Each wall is flat, endless, passes through zero and stands at right angles to its row. A trip goes straight from one point to another. List the walls that it crosses, first one first.

Walls:
(1): [-1.7 -1.0]
(2): [ 1.1 -0.9]
(3): [ 1.4 -0.1]
(4): [-2.7 -4.0]
Trips:
[-5.3  0.9] to [-3.2  3.0] -> 4
[2.0 0.5] to [-2.5 -6.7] -> 4, 1, 3
[-3.2  4.1] to [1.9 2.1] -> 1, 3, 2
[-4.8  1.9] to [-1.8  0.8] -> none
[ 1.7 -1.3] to [-1.7 -0.4] -> 1, 3, 2

Walls:
(1): [ 1.3  0.6 -8.5 -7.8  7.0  2.6  1.7 -2.0 -3.7  1.6 -1.3]
(2): [ 4.1  1.0 -2.4  0.4 -3.3 -1.3  4.3  2.6  0.9 -3.3 -1.0]
(3): [ 1.8  1.6  5.2 -1.2  0.5  2.8 -2.6 -1.3  2.3  6.4  0.7]
Trips:
[ 0.7  1.4  0.3  6.5 -0.5  2.8 -5.9  4.3 -1.7  1.8 -3.9] to [-6.0  2.6  3.5 -2.6  0.9 -3.8  0.7 -2.8 -1.2 -1.7 -0.9] -> 3
[ 1.2 -1.3 -0.3 -2.2  3.0  0.7 -3.1  5.4 -2.2  9.1  1.2] to [ 3.2  0.0 -8.9  1.9 -2.4  6.1  1.0  7.6 -7.8 -2.1  4.7] -> 2, 3
[-1.7  0.7 -0.6  2.5 -2.5 -5.4  0.1  0.3 -0.6 -5.9  4.4] to [ 0.6  2.1 -2.1 -6.3  3.8 -1.0 -1.6  1.1  3.1 -1.4  0.8] -> 1, 2, 3
[ 4.9 -1.6 -6.1 -1.1 -0.3 -5.5 -4.3 -0.1 -3.0 -7.4 -2.8] to [-6.4  3.6 -0.5  0.1  0.6  5.7 -2.2 -2.8 -2.3 -5.9  0.6] -> 2
[-0.3  1.3 -0.2  4.1 -5.4  0.8 -3.1  4.9  5.2 -2.5  2.0] to [ 1.6 -1.4  9.9 -4.6 -3.1  1.7 -0.5  0.8 -3.7  2.6 -1.7] -> 3, 2
[-0.1  4.0  4.6  3.0  9.4  4.0 -0.9  3.4 -2.0  2.8 -1.4] to [ 1.9  0.5  3.1 -2.5  0.2  3.5  2.5 -4.6 -0.4  1.6  0.0] -> none
[-2.4 -1.1  5.3 -3.2  1.6 -0.7  2.4 -2.1  4.0  1.7  4.2] to [ 4.8 -4.7 -1.5 -1.0  6.9  2.7 -1.8  3.4 -1.4  0.4 -2.6] -> 1
